Every row gives one point. The window is the flat piece filled in between its corners: a triangle in 3 columns, a solid with four corners in 4, and so on. A path goes straight from each point to the next, and from the last back to the first. After which points does the path pass through the window?
In the rows, 100 means zero.

Window, 3 rows:
130	109	143
67	114	77
68	80	70
Path:
(1): 39	86	81
(2): 35	87	87
(3): 87	96	36
(4): 117	133	90
(5): 69	118	143
(6): 104	99	168
(7): 140	96	91
(8): 137	112	119
(9): 84	116	153
(10): 73	91	122
(11): 100	76	62
(12): 86	124	34
Through the window after points: none

Window, 4 rows:
140	97	96	110
88	122	105	78
58	164	20	121
44	65	108	122
Path:
(1): 83	113	125	110
(2): 70	110	112	112
(3): 68	77	77	81
(4): 69	129	22	86
(5): 53	158	51	143
(6): 96	127	88	137
(7): 104	112	45	83
(8): 117	55	53	99
(9): 115	138	118	150
(10): 86	106	128	106
(11): 81	66	92	77
(12): 77	54	75	94
(13): 59	112	122	125
(14): 63	119	111	144
(15): 56	84	81	99
(16): 66	93	52	54
Through the window after points: 2, 4, 6, 12, 14, 16

Window, 6 rows:
58	103	73	104	92	133
109	98	164	84	127	93
167	73	108	126	124	71
71	113	90	136	125	97
62	138	102	137	59	154
76	163	58	117	73	134
Path:
(1): 104	93	130	109	128	140
(2): 69	158	108	124	109	179
(3): 55	126	85	108	73	109
(4): 61	139	84	121	56	119
(5): 95	140	94	138	108	175
(6): 59	151	97	99	103	178
(7): 55	127	103	126	63	110
(8): 87	109	112	118	78	60
(9): 96	93	128	118	114	134
(10): 55	140	93	120	88	173
(11): 54	145	102	125	55	135
(12): 109	103	103	110	84	66
(13): 118	120	106	120	138	146
(14): 60	131	85	107	127	160
(15): 49	120	129	126	72	77
(16): 86	106	139	107	95	57
Through the window after points: 4, 12

Window (8 x 8):
5	39	154	101	38	128	75	45
83	148	104	60	140	96	145	93
117	164	116	108	120	156	105	115
58	145	83	92	118	113	84	126
133	111	125	94	158	83	89	151
115	83	95	96	79	104	103	118
134	105	80	100	183	127	104	126
143	136	108	77	129	116	71	20
Path:
(1): 126	118	129	147	117	87	108	66
(2): 103	113	107	45	131	124	69	91
(3): 132	141	126	39	105	137	80	114
(4): 91	116	108	104	112	101	98	87
(5): 76	156	142	147	152	106	136	79
(6): 119	62	100	25	84	122	75	108
(7): 138	100	122	33	153	149	82	136
(8): 93	127	83	123	136	99	103	111
(9): 119	125	62	145	159	94	104	98
(10): 127	99	101	73	169	139	101	130
(11): 93	95	126	77	103	139	86	117
(12): 79	115	115	132	126	95	101	76
(13): 77	163	76	118	124	87	95	123
(14): 75	92	116	56	104	160	82	110
(15): 104	112	98	47	111	155	79	67
(16): 120	151	139	157	121	86	99	75
Through the window after points: 1, 7, 9, 11, 13, 15

Window:
32	65	158	105	73	179	126	106	109
112	54	128	123	119	93	96	74	98
58	79	158	107	135	72	108	89	87
127	148	80	47	111	102	116	134	65
73	102	80	65	81	91	101	110	47
46	126	57	120	139	143	77	158	61
110	62	142	99	31	104	100	150	144
80	91	169	111	116	86	64	44	106
71	156	42	133	93	148	143	127	195
Path:
(1): 69	78	111	75	97	114	87	118	130
(2): 62	91	141	149	76	134	111	103	75
(3): 51	134	114	134	99	107	137	115	75
(4): 87	97	61	55	138	132	83	79	128
(5): 70	101	94	87	98	129	101	114	123
(6): 91	106	128	153	48	138	128	145	56
(7): 91	123	132	148	84	88	111	100	73
(8): 54	73	123	65	122	107	88	92	95
(9): 70	77	99	59	101	128	89	120	123
(10): 89	114	116	149	56	96	122	127	63
(11): 73	86	117	132	97	108	118	102	82
(12): 58	74	122	72	118	124	52	113	126
Through the window after points: 7, 9

Window, 11 rows:
71	110	97	83	54	150	91	64	71	31	135
147	52	101	127	86	131	166	134	71	140	71
107	108	94	58	79	108	120	88	7	39	147
135	127	88	114	100	128	71	38	40	63	128
166	58	147	105	121	117	122	154	99	96	80
122	97	25	126	163	92	78	132	112	109	71
125	87	57	98	162	52	101	76	148	143	80
117	104	91	79	35	113	54	90	41	78	157
97	35	56	112	186	82	59	81	101	134	70
114	86	91	121	44	83	91	70	43	19	125
78	111	97	137	147	68	82	104	88	128	87
Path:
(1): 118	98	95	100	120	95	94	93	66	105	75
(2): 132	78	89	156	114	118	89	95	114	71	170
(3): 99	77	73	133	132	94	100	107	102	105	152
(4): 137	98	72	94	117	88	92	83	74	80	23
(5): 116	126	77	94	83	115	84	71	62	87	42
(6): 120	101	90	112	98	114	97	89	71	68	153
(7): 104	94	66	132	133	103	77	96	89	79	172
(8): 119	106	87	77	87	101	95	96	48	91	54
(9): 89	106	70	89	88	95	76	71	59	83	79
(10): 114	89	71	160	129	94	94	86	92	90	178
(11): 121	67	83	117	124	117	84	80	86	83	145
(12): 103	110	74	77	105	49	98	88	52	95	22
Through the window after points: 1, 7, 11

Window:
135	155	81	85	131	124	90	107	71	60	72	98
128	83	43	75	148	53	92	122	96	21	74	76
87	69	146	69	127	83	126	127	99	96	58	113
68	77	188	111	90	116	42	59	163	78	149	54
57	94	105	121	113	163	108	90	85	96	37	96
63	119	123	119	73	115	115	101	89	66	85	102
82	84	130	146	128	161	115	121	64	81	90	84
79	139	79	114	93	131	61	137	83	114	81	115
140	143	41	71	100	117	53	65	5	103	125	116
74	75	178	142	151	75	108	72	77	96	67	69
114	89	130	133	96	102	108	95	116	89	63	154
89	88	113	111	99	136	81	137	41	60	22	87
Path:
(1): 66	97	112	113	137	114	91	97	84	55	74	102
(2): 131	81	108	113	98	104	117	102	82	132	40	57
(3): 112	105	102	113	104	99	112	109	99	83	68	97
(4): 97	86	122	102	128	109	93	105	88	70	73	125
(5): 92	104	120	120	137	106	82	103	62	20	80	122
(6): 101	116	85	92	91	126	110	109	101	118	79	68
(7): 120	110	110	125	69	116	96	90	97	115	64	91
(8): 79	103	120	92	143	107	89	109	86	55	73	123
Through the window after points: 1, 3, 5

Window:
123	85	102	136	161	110	54	74	49	153	132	121	72	120
96	95	116	86	37	92	83	84	117	132	40	128	113	53
62	180	109	92	125	24	130	146	127	19	149	97	114	69
144	88	102	117	167	125	79	113	42	84	87	96	82	98
116	87	147	124	61	102	116	95	128	114	125	75	86	81
137	91	105	128	154	115	88	104	113	142	71	121	136	93
153	82	99	76	162	94	124	105	51	156	79	127	101	118
113	112	117	160	65	86	118	58	115	107	70	103	74	111
152	118	66	102	139	118	105	68	74	98	128	119	112	76
66	71	102	135	56	128	119	65	92	108	93	103	129	106
80	145	70	100	87	11	97	108	137	5	161	31	128	104
136	95	65	104	135	124	91	133	96	117	107	136	74	121
85	131	107	126	53	125	109	86	107	155	69	63	97	86
76	78	102	100	97	116	115	55	138	130	61	91	77	72
Path:
(1): 122	97	89	126	117	79	97	117	94	125	105	102	98	75
(2): 112	51	74	143	115	87	99	136	92	141	98	98	83	64
(3): 111	122	128	96	96	113	93	61	109	107	103	107	96	111
(4): 104	136	123	92	87	113	87	75	121	91	99	93	73	152
(5): 103	93	79	131	103	78	117	94	96	109	95	81	117	51
(6): 92	84	74	131	98	69	128	107	85	121	97	89	90	43
(7): 128	126	122	84	136	96	83	88	127	67	112	111	119	141
(8): 106	122	121	108	120	108	92	93	94	92	113	104	101	113
(9): 100	85	66	132	122	61	122	125	88	96	91	95	106	46
(10): 109	84	72	138	126	74	132	89	70	111	101	93	85	65
(11): 112	110	118	106	112	122	95	91	116	98	114	94	105	127
(12): 109	135	127	89	113	140	103	70	95	78	86	119	132	139
Through the window after points: 2, 4, 8

Window, 14 rows:
63	94	135	168	117	62	102	82	72	108	102	125	161	80
124	58	106	174	121	78	67	55	85	86	97	113	74	190
64	37	103	102	129	133	95	86	69	71	129	75	92	67
133	126	106	81	114	133	104	145	88	104	45	85	157	106
94	44	118	38	107	86	58	113	83	129	87	110	83	122
22	79	67	99	77	181	125	89	113	114	85	99	186	113
170	65	76	118	47	82	75	112	69	130	183	89	185	104
143	113	130	96	138	73	104	66	106	96	117	110	46	117
68	89	186	61	152	171	106	120	111	121	71	122	111	114
88	130	135	113	113	83	96	55	6	145	87	131	117	113
135	107	131	88	80	94	53	59	40	125	74	132	84	52
145	143	105	50	161	139	55	113	84	159	84	131	25	67
136	123	159	99	103	60	23	140	101	61	129	52	136	123
110	78	87	123	53	109	89	79	46	160	81	75	57	83
Path:
(1): 120	107	111	89	77	104	100	104	61	116	117	155	92	100
(2): 118	77	111	114	139	97	82	62	91	122	96	74	89	98
(3): 129	89	108	99	113	110	77	94	85	120	106	75	123	105
(4): 114	85	120	110	53	77	50	156	101	76	131	167	75	110
(5): 117	111	88	95	100	118	56	153	55	84	101	123	50	101
(6): 118	78	137	91	116	106	88	53	98	127	102	79	117	115
(7): 95	66	101	91	120	120	78	67	72	128	80	78	133	87
(8): 96	116	150	113	73	109	105	141	85	125	107	138	51	120
(9): 77	101	107	106	49	144	81	108	62	81	156	153	76	126
(10): 131	92	134	84	190	88	93	94	116	132	39	63	163	95
(11): 79	72	148	109	124	100	100	44	119	143	113	86	195	85
(12): 83	89	113	135	113	91	89	103	56	92	101	116	102	87
(13): 101	88	98	121	79	116	95	98	65	117	101	112	87	95
(14): 104	102	127	86	129	96	66	70	77	167	67	75	111	78
(15): 106	55	87	75	119	70	52	33	107	129	83	61	104	112
(16): 111	105	132	110	106	119	89	111	57	115	111	129	74	94
Through the window after points: 7, 11, 13

Window:
82	130	105	74	124	66	94	108	106	144	62	60	64	70
73	71	102	130	90	119	104	75	111	94	59	76	70	96
74	107	133	111	77	104	102	117	124	108	80	69	119	100
108	81	119	117	109	78	152	55	64	149	104	66	104	184
68	71	80	98	147	131	62	70	117	73	71	128	181	116
141	152	84	82	68	95	115	89	99	105	73	77	88	120
133	120	65	114	57	81	44	124	126	90	107	73	88	115
66	7	53	84	80	65	151	104	25	91	28	126	69	5
108	153	119	117	113	74	121	89	89	108	115	59	82	88
143	94	126	76	91	83	97	76	93	120	90	82	81	91
80	133	77	56	80	85	118	62	109	88	155	60	107	116
70	80	142	99	102	89	101	110	133	98	103	192	49	139
119	112	57	90	100	164	78	96	113	130	95	107	139	73
96	108	86	86	47	80	45	102	49	91	84	108	65	95
Path:
(1): 97	109	114	88	97	102	113	102	90	103	94	67	86	109
(2): 94	79	92	55	175	88	84	144	137	79	79	54	57	112
(3): 91	118	111	114	55	80	112	65	79	123	91	105	96	96
(4): 101	118	88	107	81	83	98	79	105	112	94	83	98	96
(5): 92	103	102	70	103	117	105	103	83	94	78	57	103	96
(6): 129	90	109	91	95	104	112	120	91	74	96	77	100	123
(7): 67	129	83	103	93	94	95	40	130	171	66	97	98	66
(8): 103	120	88	101	81	117	85	85	106	139	86	93	110	84
(9): 106	76	89	80	125	119	116	114	100	71	100	90	115	109
(10): 99	113	89	87	96	117	100	106	84	83	101	67	83	110
(11): 101	84	89	97	84	51	105	32	122	137	82	132	101	103
(12): 92	69	63	126	89	70	115	51	118	119	84	114	117	96
Through the window after points: 8

Window (14 x 14):
128	80	100	130	79	85	109	91	126	121	82	84	57	89
129	44	108	136	137	92	87	65	134	46	138	95	110	46
163	151	113	160	54	60	71	147	144	91	145	142	126	127
124	97	90	136	138	66	111	86	115	90	141	29	102	127
50	89	107	109	44	157	154	128	134	97	87	74	107	85
105	133	93	62	101	131	53	111	180	137	69	111	134	114
78	61	85	146	90	52	85	69	139	116	179	174	90	69
54	54	98	158	60	101	102	125	92	85	92	108	51	176
124	126	141	67	119	108	162	126	150	83	109	134	72	136
84	132	109	94	126	42	90	113	137	46	114	108	84	103
60	80	179	124	79	31	146	39	150	109	135	107	124	123
119	115	50	116	66	117	132	111	137	47	85	131	118	108
177	123	88	73	149	97	99	161	70	108	64	114	104	112
158	83	40	35	96	112	33	142	70	80	95	100	66	118
Path:
(1): 127	81	109	77	72	94	122	159	154	99	64	71	128	96
(2): 104	80	78	104	86	85	104	143	145	102	133	104	121	120
(3): 111	132	98	117	79	104	112	98	121	86	84	119	86	120
(4): 119	102	121	109	96	89	113	74	117	79	121	104	92	102
(5): 68	44	59	115	95	49	93	158	169	104	95	105	143	135
(6): 132	63	101	120	92	35	124	131	136	91	153	88	114	52
(7): 71	174	108	142	86	163	86	71	141	87	48	137	86	195
(8): 96	116	101	131	87	101	116	100	114	78	126	96	89	117
(9): 101	17	99	81	93	59	99	106	195	116	88	105	102	108
(10): 122	88	73	108	102	78	92	137	129	83	102	103	101	95
(11): 145	134	127	106	78	95	83	87	104	101	128	111	74	144
(12): 108	165	96	135	96	123	113	89	106	103	119	131	51	103
(13): 142	62	97	100	103	59	87	121	145	76	118	103	139	91
(14): 150	54	115	112	91	63	133	126	184	89	131	67	88	115
(15): 102	102	98	112	98	113	97	95	109	95	106	126	96	97
(16): 116	157	88	109	152	123	68	68	81	99	117	140	60	149
Through the window after points: 4, 10

Window:
103	63	123	66	126	156	91	83	128	57	98	101	97	84
39	179	73	144	93	86	71	77	130	102	56	135	80	46
129	94	74	93	168	154	153	65	129	49	98	33	94	110
31	117	115	160	117	121	75	87	115	102	153	106	78	60
162	83	70	117	118	151	117	51	171	96	94	84	117	118
91	75	57	88	101	105	97	60	126	71	114	77	64	120
71	125	161	147	86	93	98	121	52	98	110	127	49	116
35	182	117	105	127	107	82	50	87	120	160	178	44	51
55	116	115	110	78	61	132	158	86	79	123	129	139	139
81	122	106	102	29	116	142	178	35	78	155	120	91	96
112	82	52	121	143	169	95	51	103	43	97	105	111	124
137	93	73	124	126	79	109	85	99	55	117	105	100	64
85	136	136	92	48	87	87	134	32	85	142	79	138	121
61	113	82	96	101	88	105	146	31	149	122	122	104	81
Path:
(1): 105	127	109	97	119	107	94	125	105	85	127	120	94	91
(2): 75	96	92	130	87	134	137	73	75	81	97	86	110	93
(3): 64	96	113	117	99	104	130	54	69	83	108	117	133	61
(4): 117	113	56	105	133	145	81	113	106	72	119	93	71	137
(5): 106	166	93	103	106	122	76	166	82	95	139	102	87	106
(6): 45	67	138	115	54	70	133	68	46	89	112	108	127	102
(7): 55	102	115	107	83	85	113	73	93	79	108	118	125	87
(8): 104	141	78	116	133	113	106	145	91	86	144	126	71	121
(9): 89	133	122	77	129	89	8	130	84	54	141	137	36	98
(10): 53	131	89	132	87	128	174	62	82	136	117	119	119	69
(11): 86	78	116	88	111	133	129	23	46	70	129	117	136	45
(12): 90	126	62	124	114	122	82	139	108	89	106	103	78	141
Through the window after points: 3, 5, 7, 9, 11

Window:
94	148	55	98	127	72	105	105	100	162	59	101	94	111
82	115	112	58	126	85	86	153	154	130	119	83	108	141
106	128	104	90	57	97	176	132	118	73	96	123	97	101
127	150	106	84	78	87	67	124	110	59	142	145	85	63
181	124	95	114	93	102	134	96	48	104	88	92	66	75
88	112	120	105	180	94	115	113	68	65	159	110	96	105
134	132	149	94	97	76	116	96	87	77	141	153	153	126
31	95	87	160	124	168	56	97	161	109	109	114	113	99
95	17	57	152	84	72	116	101	89	47	112	166	139	76
108	86	70	53	98	127	135	136	112	113	81	147	71	88
76	72	103	118	125	124	73	70	89	5	122	119	144	135
74	96	104	144	161	75	107	138	77	126	41	105	153	89
91	110	126	43	61	72	95	102	88	115	97	117	45	131
84	90	51	140	64	150	86	135	88	84	105	145	107	135
Path:
(1): 48	88	82	58	92	128	93	100	115	125	96	102	164	79
(2): 103	120	112	94	98	105	111	104	68	95	114	126	119	93
(3): 100	75	76	119	114	68	91	127	157	78	69	150	54	136
(4): 86	89	95	121	127	108	70	94	93	26	104	132	107	138
(5): 92	87	110	88	84	122	122	83	93	80	141	100	165	76
(6): 83	91	89	90	70	121	116	117	57	90	124	117	138	102
(7): 105	104	118	123	150	91	83	85	130	36	101	136	110	131
(8): 146	102	62	110	129	76	77	123	126	72	53	150	67	115
(9): 75	123	86	107	110	87	113	108	86	132	97	105	123	95
(10): 90	106	65	87	68	106	114	108	81	112	142	96	114	90
(11): 113	117	153	120	157	78	99	116	113	65	73	132	88	134
(12): 139	135	86	153	130	72	119	126	99	91	87	143	28	135
Through the window after points: 4, 6, 8, 12

Window, 14 rows:
137	126	63	69	58	110	102	41	47	52	107	101	117	109
157	100	114	144	94	165	108	96	61	105	98	111	101	40
150	165	145	128	81	126	91	125	46	82	161	88	111	134
94	128	177	94	36	76	114	96	118	121	89	110	79	112
152	95	50	55	89	143	89	158	144	124	109	74	109	121
58	140	141	195	113	133	7	89	142	92	143	102	35	136
149	65	136	147	95	76	116	137	67	99	66	109	114	112
114	101	180	173	84	79	104	64	155	110	115	83	134	85
69	142	136	125	86	72	153	110	146	130	97	102	136	94
87	96	61	80	96	152	91	52	136	133	119	133	144	144
118	126	94	84	118	124	91	58	92	70	157	148	89	115
98	82	107	76	54	96	131	47	11	54	151	107	110	95
141	113	67	102	57	97	119	86	96	172	113	122	76	66
48	94	146	86	75	46	45	66	93	75	108	130	146	113
Path:
(1): 100	98	100	107	116	106	124	95	89	111	101	76	100	113
(2): 95	91	134	95	119	105	99	92	104	126	111	95	98	113
(3): 133	142	99	147	32	114	98	111	119	80	130	124	119	91
(4): 111	105	103	128	73	93	91	82	98	81	114	128	114	92
(5): 91	124	172	88	94	96	108	66	72	142	110	87	92	124
(6): 105	121	101	93	142	79	78	46	47	108	93	59	65	91
(7): 110	112	105	96	56	110	100	83	102	79	121	132	136	112
(8): 133	111	92	124	50	135	94	129	119	88	129	137	112	120
(9): 86	109	114	95	112	105	77	63	86	101	127	79	85	110
(10): 93	119	117	100	93	116	76	56	95	106	110	86	96	113
(11): 126	100	119	171	42	87	115	170	117	82	132	135	129	100
(12): 117	103	88	105	59	101	77	108	129	75	167	129	146	127
(13): 123	119	121	92	119	126	104	82	66	114	80	93	71	91
(14): 126	109	110	113	102	127	112	65	86	114	101	100	89	93
(15): 122	95	106	119	47	105	77	130	99	85	118	130	156	99
(16): 121	127	120	117	58	94	97	103	113	96	106	124	123	101
Through the window after points: 6, 8, 12, 14, 16

Window, 14 rows:
138	83	99	64	133	92	55	137	149	122	80	32	70	138
88	118	104	114	64	111	51	109	66	106	101	138	121	81
62	77	95	100	80	92	109	96	93	94	108	157	146	128
187	100	87	61	112	106	82	74	164	151	110	59	51	158
84	118	95	71	150	109	74	92	71	101	86	135	127	88
59	117	135	110	96	124	114	98	102	86	148	129	118	86
143	124	90	108	108	82	88	71	161	138	74	41	119	136
55	97	118	76	52	129	81	31	94	70	93	71	54	110
78	73	117	125	96	71	102	75	95	107	105	147	111	57
122	102	141	98	117	105	97	106	94	151	61	90	99	138
75	136	88	123	104	92	51	68	91	90	92	68	11	153
99	117	104	74	72	58	144	104	75	93	126	125	124	81
81	88	89	134	94	139	115	96	54	61	88	129	110	80
56	135	88	91	63	131	89	71	139	88	60	95	11	113
Path:
(1): 68	114	90	112	87	105	111	89	89	157	125	111	115	97
(2): 99	88	111	115	99	101	73	81	90	38	68	119	67	99
(3): 93	111	114	103	80	112	105	94	97	71	89	144	116	106
(4): 57	52	54	119	117	92	104	88	55	136	123	74	100	101
(5): 54	102	82	39	110	137	115	87	90	162	111	86	96	96
(6): 103	104	107	115	83	93	77	76	96	71	79	107	84	114
(7): 105	109	122	93	100	110	96	92	117	85	92	102	89	122
(8): 74	87	90	98	86	90	74	72	83	133	93	91	80	111
(9): 40	116	73	100	89	97	93	78	98	135	63	98	69	89
(10): 195	90	161	96	85	100	105	107	129	61	142	99	124	154
(11): 97	108	132	102	89	100	75	90	127	85	67	108	86	121
(12): 111	93	46	86	129	103	131	71	84	157	159	60	78	109
(13): 76	109	84	108	97	83	118	73	93	168	93	69	97	126
(14): 112	110	107	99	104	113	69	107	114	67	96	116	85	109
(15): 162	90	139	54	126	94	126	71	124	79	18	142	123	110
(16): 70	108	92	119	92	107	84	88	99	113	123	73	76	113
Through the window after points: 1, 3, 7
